Rows are points. The window is the flat piece filled in between its corners: a triangle in 3 columns, a solid with four corners in 4, and so on. A path goes straight from each point to the next, and from the last back to the first. After which points does the path pass through the window?

Window (3 x 3):
[[  8 -23 -21]
 [-44 -24  51]
 [ 41   0 -22]]
Path:
(1): [ 24  23 -13]
(2): [  5   9 -53]
(3): [50 -6 -5]
(4): [-17 -37  39]
(5): [-60  -6  -4]
(6): [ 13  19 -45]
(7): [ 48 -27   3]
(8): [ 23 -37  16]
Through the window after points: 2, 6

Window (4 x 4):
[[-15 -32  -8  -7]
 [-11  48  21 -15]
 [-37  21  12  17]
 [ 58 -12 -23  -6]]
Path:
(1): [-33  36 -15   8]
(2): [ 28  16 -44 -29]
(3): [ 60 -37   1   7]
(4): [-28  22  51 -22]
(5): [-20   9 -26   7]
(6): [ 18  34 -10 -17]
(7): [29 25 14 -1]
(8): [-9 42 31 -9]
(9): [-22  32 -29 -16]
(10): [  0 -19 -33 -16]
(11): [ 22 -48  19  24]
(12): [-6 -2 22 11]
Through the window after points: 8, 12

Window (6 x 6):
[[-43  12 -11  44  22  -9]
 [-55  -6  17 -32  39 -32]
 [-30 -17  46  26 -17  36]
 [ 20 -16 -17   3  24 -18]
 [ 59  47 -27  46  31 -30]
 [  4  -4   6   5 -29  -7]]
Path:
(1): [ 17  30 -11  18  15  -3]
(2): [  7   5   9  31  27 -31]
(3): [ 12  -9  22  17  -7 -25]
(4): [-30  11 -24  -7 -23  16]
(5): [ 4 11  5 21  0 20]
(6): [ -1  -9  12  43 -10  -1]
(7): [ 22  -3  33  26  -2 -60]
(8): [  5  47 -46  16  53  18]
Through the window after points: 1, 3, 7

Window (9 x 9):
[[  1  57   1   0   4  -2   4  50 -15]
 [-18  10   7   8  32  40  18 -23  16]
 [ 46 -38   5  13 -41   6  -6 -43  -6]
 [-22   7  13   9  32 -19  36 -25  10]
 [ 46 -38  39  10 -37  -5 -60 -37  16]
 [ 31   7 -14  -5 -24 -13 -54 -30 -18]
 [-29  -2   3 -16  51  14  17  34 -20]
 [-34  -1 -17  28   7   1   8   6  11]
 [ 50   6 -21 -27 -21 -14 -38  19  20]]
Path:
(1): [  3 -19 -17  48  34  19   7  -9   8]
(2): [-31  14   0  -2  -5 -12   6   0   8]
(3): [ -7  17  14 -13 -16  -4 -14  -3 -15]
(4): [ 12  -1  -4  21  16   2 -11   0  -1]
(5): [ 58  18 -16  11   1 -12 -22  11  14]
(6): [-29   7   4 -49 -24   5 -18  18  -7]
(7): [  9   4   6 -13 -24   3 -23  -2  -6]
(8): [ 47  17 -10   6  12 -11 -23 -14  -8]
Through the window after points: 1, 5

Window (11 x 11):
[[ 32  17 -33 -19 -19 -15  43  28  24 -15   6]
 [-20 -34  -7  -6  -6  12 -28  18 -10   8  16]
 [-28  11  27  39  -6  32 -36  17 -29  23 -30]
 [-47  -4 -10  -7  11 -24  -7  17 -26  -4 -14]
 [-44  -3   9 -34  28  11  28   2  -4 -20  12]
 [-13  38  34 -20  28 -60 -33 -16   2 -15  54]
 [  9 -16  20  21 -23 -15 -58 -31 -10  -6 -21]
 [-36  14 -10 -14  21  -1  30 -21   8  17  13]
 [ 15 -50   1   0   8   0 -17   6 -30  15 -27]
 [  8  21 -11 -27 -34  25  14   1 -13  19 -12]
 [-24   5   5  24   8  20 -33  -9 -47  -4  19]]
Path:
(1): [-21  33   6 -24  33  17 -41  -9 -25  18 -16]
(2): [-35 -28  18  35  -7  -3   5  16 -11 -10   7]
(3): [-17  -2  15   2  -2 -14  -2  -1 -12  -5  13]
(4): [-14  40 -22 -11  10  13 -35   3  -9   4   1]
(5): [-15  -3 -18  -9   2   8 -22   2 -13   4 -14]
(6): [-16 -20  10   6 -13  13  17  16 -22  14  -7]
(7): [-19 -10  36   1 -20 -37  11 -10 -35   1  -5]
(8): [-10   6 -24   7   9  19 -35   8  -5  -5  -2]
(9): [  1  12  -6   1  29  -8 -23  -2   0  -6  -7]
(10): [-16 -21  14   2 -23 -10 -11   2 -17  -4   5]
(11): [ -7   2  29   4  -2  -9  19   7 -20  20  15]
(12): [-22  -2 -54 -31   2   9 -32   3  17 -17 -34]
Through the window after points: 7

Window (12 x 12):
[[-37  10 -22 -39  21  28 -26  31  18   5  32  -1]
 [  9  -9  15  -3  -7 -10  -7  -6  30   0 -28  -8]
 [ -4  -6  -8 -15   9   2   3  -2 -19  -5  -7  -4]
 [ 31   1  -7   4  -1   1 -15 -12   1 -24  47 -23]
 [ 11  18 -27 -30 -23  -8  13 -12  60 -11 -15   8]
 [ -7  13  20  -3   4 -40  19  31 -15 -17   5 -34]
 [ 13  -7  -9  10  10 -15  29  37  30   6 -11   6]
 [  8  -1   8  -5 -17  17  -4  -9   9  37  17   4]
 [ -3  16  -2  -1  -3   3 -19  -3   2  15 -16  48]
 [-20 -20   5 -11 -43 -41 -14 -54  24   8  18   8]
 [ 36   8  13 -30  47  50  -7 -23  23   9  35   6]
 [ 39 -10   9 -14 -13 -29  11  22   3 -15 -18  10]]
Path:
(1): [ -1 -11  20 -12  -9  13  13  -2  11   1   8   9]
(2): [ -1  -3  13 -18  -7  11  19  11  16  -8  21  15]
(3): [ 12   6  -9 -16  19   2 -13  -7   3   5   8  -7]
(4): [ 12   9  -9 -40   5  -6  -9 -11  10  32   5   7]
(5): [ -6 -16  23  29  -3  25  -3 -16  19 -36  24  10]
(6): [-26 -20   6  -4 -24  28  -4  -1  12 -17  18  39]
(7): [ 40  26  -1 -33  28 -17 -16 -21  18  23   1 -28]
(8): [ 15  19   4  -7  28 -17  -4 -25   8  23   7 -20]
(9): [ -5 -17   6 -27 -11  29   3  25  10 -29  19  19]
(10): [  0   0  28 -24 -19   6  22  16  20 -20  13   7]
(11): [ 18  -4 -27  -8  17 -15 -14  -3  13  10  -6 -18]
(12): [ 13  -6  -5 -23   9 -47  -7 -10 -11   9   1   6]
(13): [ 10  -3  12   4 -26  39  13  17  27 -16  -7  -4]
(14): [ -8 -11   3  -8 -14  30  17   3  36   0  27  22]
(15): [ 36  17  -3 -18  37 -17 -32  -7  -9  -4   9 -34]
(16): [ 25   7  -4 -10   1   2 -11  -3  12  20  10   2]
Through the window after points: 4, 8, 12, 14, 16

Window (14 x 14):
[[-21  -6   0  39 -59   4   9   0  16  -3  14  -2  17 -32]
 [ 32  -1  22  -4 -16   2  32   3 -15 -45  -2   1 -26 -23]
 [-11   3   2  -1   3  11 -19  42   3  14 -38   0  19  20]
 [ 54 -19  19  20 -11  -8 -13  11 -14  15  18  29 -14  18]
 [ 20 -16 -12  10  17  15  -9 -26  25  32  -6  13  40  41]
 [ 21 -17  10 -27  -8  31 -31 -24  27   9  -4  -4   2  21]
 [-15  14  -2 -14 -22  22  -3 -29  10  -5   1  22  -1  25]
 [ 15  13  16  -6  16 -15 -14 -60 -28  -4  -8  -3   9   2]
 [  8  48 -10  27 -33  -2 -46 -10   7 -21  30  23  20 -23]
 [  5  14  30  29  10  32  -4  23 -48  -4   1  -7  33 -24]
 [ 21  14  22  14  13  -3  -1   3 -12  29  17 -17  28  11]
 [-27  -1 -59  -8   0  -3  -4 -11 -14   8  -5 -23  -7  -6]
 [ 24  14  34  16  24  10 -17 -12   0 -11   1  18 -24  10]
 [  4  -6   7 -26  36  13 -17  -5   1  31  -5  17  24   6]]
Path:
(1): [-22 -11  -3   6 -11  -5 -15 -11  10 -16  15  -4  44   6]
(2): [ 38  23  19  17 -28  21  19  -3 -13  19  -8  15 -42 -17]
(3): [  9  14  20  17 -13  32  -2 -30   5  42 -23  -4 -27 -18]
(4): [ 17 -10   8  -7  21 -20 -10   7 -17 -22  21   8  37  30]
(5): [-23 -32  12  12  -9   1 -11  -6  11  -6  15  -1  17  36]
(6): [ 20  29   1  -4   2  17  -6   6  -7  16 -20   7  10  -4]
(7): [ 30  16   6  17 -12  14   7 -46  -6  19 -18   4  -3   4]
(8): [  0   2  21  -8  31 -11 -30  -8 -14 -19  11   5   5   6]
(9): [  2  -7  16 -13 -11 -33 -14  23 -28 -20  24  -2  17  22]
(10): [ 24   7  18  15  10  42  -5 -22  18  26 -16  21   7 -11]
(11): [ 28  34 -17   4 -21  30  14 -11 -24  44  10  11   3  -2]
(12): [-20 -19  17   5  12   3 -24   2  -3 -36 -12  -5  15  -7]
Through the window after points: 1, 5, 7

Window (14 x 14):
[[-24   8 -17  40  22  16  24   5  -2 -29  -4  -1  -8 -25]
 [ 48 -41 -23  17  22   9  33  -3  -7 -10 -37 -22  11  18]
 [-10   8   6  17  49   7 -13 -37  -6  -1  51  16 -12 -30]
 [  0   6  -8  -9  10  12  14  12 -10   5 -14  14   8 -26]
 [ 22  34  -7 -10 -19 -19  11 -21 -15  -4 -21   1  12 -29]
 [  9  -6 -23  -3  -2  -1  -4   3 -20 -21  26  23 -23  -3]
 [-10  -9  -1  28  16   9 -12  29  -2   1  24  40  -8  60]
 [-24  -3  -2  41 -27  11   1  29 -17  11 -31  -8 -40  -1]
 [-16   8  22   3  17 -18 -47   3 -22  -4  -1 -36  -1   4]
 [-14 -10   0  23  30  23 -14 -32 -39 -22 -17  14  -4 -10]
 [-18  -4   8  19 -13  -5   5   6 -23   5  11  -6  10 -23]
 [-28  22   5  -7 -30  26  18   6  32 -18 -13  -3   9  -7]
 [-26  -1 -26  25   9   1 -17  -2  -1  17  18  11   6 -15]
 [ -6  30 -14  20 -38  36  14  30   5   3  -6  -8   9 -13]]
Path:
(1): [ -4   2  -8   3   5  15  12  -1 -10   7   6  -6  -8   1]
(2): [ 12  -2  -3  28  -7  -9 -27  21  -9 -24 -23  34  22 -18]
(3): [  1  -7  -2  24  -8 -16  -3   3  12 -16 -29  25   9 -40]
(4): [-30  27 -20   7   2  42   7   6 -21  19  40 -25  -4  19]
(5): [-18  11 -19  13  11   6  21   4   6   1 -18 -21 -12   2]
(6): [ 22 -25  13  16 -23  22  -2   6 -13 -21 -11  19  15  -7]
(7): [-10  -2   2  33  -1   5  -2   9   5 -12 -10  18  -2 -15]
(8): [  4   5 -36 -30   1  20  27  -2 -26   8  22  -9  -9  18]
(9): [ -3   3  -2   8   2  11  16  -8 -23   5  -2   2 -12   9]
(10): [ -4 -15 -18  43  29  -8 -46  22   1 -22  -6  -3  21 -33]
(11): [ 16   2  -8  17   4   5  -7  18  -1 -26   1  34   5 -16]
(12): [-33   7 -24  12 -10  19  34 -19 -15  25   4 -28 -14  -3]
(13): [-18   9 -26  11   4  10  14 -21 -16  -2  11  -6  -1   1]
(14): [ 13  -2  25  19  -6   2 -21  30   2 -21 -11  19  -8 -10]
(15): [  7 -17  -9  36  17   2  -5  22   3 -42 -13  22  13 -22]
(16): [-17  21   5 -20  -9  14  -5 -34 -38  36   9 -15 -15   8]
Through the window after points: 3, 5

Window (14 x 14):
[[ -8 -16  -3   4  10  27  14  23 -23  16   2  -3   1 -31]
 [ 17 -27 -18  -2 -27  -2 -15  13 -13  11 -19  14  -3 -21]
 [  3  -4  43   5 -21  22  -6  -4   1   0   1   2  17  39]
 [ 15  12 -16 -30 -18   7   7  -1  30   4  15   1 -11  -3]
 [  0 -34 -27   0  41  14  13  -7  -1  -4  27  -9 -19 -39]
 [ 11  -5   2  60  13  34   3 -11  -2  -8 -12   2 -14   4]
 [-26 -21  -8 -20   5  24  15  22  43 -25  16 -21  -8  -6]
 [ 46   9 -24  22  -4   1   9  13  -2  -2  32 -24  -4  12]
 [ 10   9  37 -14  -1  -3 -14  18 -19  29   5  19 -38  17]
 [-22  -6   3  -8   2  13 -13  -5 -30  -9  57   0 -29 -17]
 [  6 -14  37 -25 -23  25 -26  15   0 -20   7  21   4 -37]
 [-33 -10  20   7 -11 -10  13  -1  12  -7  -2 -34  -1  -9]
 [  3  -7  -6  12   2  -1  12   1 -52 -14  -6  -9  -4  -8]
 [  9  23  -2  -2  23  -3 -28   4 -20  17  -5 -38  -5  11]]
Path:
(1): [ 27   1  17  -2  -3  15  -9  21  -5  -3  -4 -33 -29  -4]
(2): [ -8   6 -11   6  19   1 -13  -7 -17  13   8  -1   9   2]
(3): [  1   4 -15  18   8  12   2  42  -5  -4 -18  38  19   9]
(4): [ -9 -21  24 -24 -13   8  -8 -26  -5  -3  17 -42 -31 -29]
(5): [ -1 -14   5 -11  -8  20   1   3   2  -2   6 -12 -14   0]
(6): [ -3  10  10  33  13 -18  -8   7   5   4  21   6  16 -16]
(7): [  3 -12 -35  31   4 -14   6  17  -3   7  -2  47 -10 -13]
(8): [  7  -8  29 -25 -15  20 -20   4 -14   0   7 -23 -10 -10]
(9): [-16  -9  -2  -8  -6  18  -8  -5 -12   4  21 -13 -26 -15]
(10): [ -1   1   7  -1  15   1  -6  11 -21 -18  48   7  -5  -4]
(11): [  5   0 -14   2  16 -14  -3  12  -7   8  22   5  20  -2]
(12): [  8  -5   7  19  -4  30   8  -6 -13  -3  -6 -27 -40   5]
Through the window after points: 1, 7, 9

Window (14 x 14):
[[  8  -3   0 -16   8   9 -22  24  22  -8  17 -38 -28  -9]
 [  3 -11  13 -28  20  27 -20  -4  15  11  21   5  14 -22]
 [-13   3  38 -11   8 -16  21 -13  40  16 -46  35  21  56]
 [ -3  32  -4  25 -38 -17 -18   8 -30 -30 -16  26  31 -43]
 [-12  36  16  18   4 -26  16  14 -23   5   1   6  29 -24]
 [  3 -45   0  11  21   4 -32 -19  24  16  42 -11 -20  -6]
 [-34 -22  22  -7   6  19 -17 -21   8  15   3 -18 -22 -12]
 [-19  20   0   8   6   9  -7 -10 -25 -26  22  20   1   0]
 [-11   0   4 -40 -25 -39  20  -4   1  11 -20   8  33  32]
 [ 31 -23  11 -19  18  10   7 -21  15 -18  20 -40 -39 -36]
 [ 10  15 -13  16  -6   7   5  13 -46   4 -21  17   2 -18]
 [ 38   0  27  -7   6  10 -39 -10 -21  -6  28 -45 -20 -24]
 [ -5  -5 -10  22  -3  16 -15   0 -18 -23   9 -28  47 -16]
 [ -7   7  27 -12 -38   1  38  -9  33  30  -8  19  15  41]]
Path:
(1): [ -2 -19  34  12  10  -2 -11   7   0  -2   0   0 -15 -12]
(2): [-31  26 -57 -26 -11  29  -9 -51 -10   8  36  -5  20   8]
(3): [ 15  27 -27 -22  -9   2 -33  -7  26   6  12  -5  35 -29]
(4): [ -9  -8  22   8  -1   3   4  -1 -23  -7   7  -4 -12  -5]
(5): [ -4 -21  60 -24  -3  16 -12   4 -23 -44  19  13  -8  -7]
(6): [-3 16 -7  3 -3 -5  2 -6  1 12 -8 -9 15 -6]
(7): [  7  23   3  -4   6  -4   3 -43   3  41   8 -10   7 -40]
(8): [ -1 -22  14  -7  -7   3 -12  19   4 -24  -2  -3   6   3]
(9): [ -5 -31  19 -10  -3  -6   0  11   1 -30   4   0  12  -1]
(10): [  8  46   1  -6  16  14 -16 -15  29  47  -5 -10 -20   5]
(11): [  3  38 -46   4  36  22   2 -34 -25  -1   1 -16  11 -22]
(12): [  4 -15  53  -4 -20 -19 -16  26   9   0  12  -9  -5  -5]
Through the window after points: 1, 9, 11
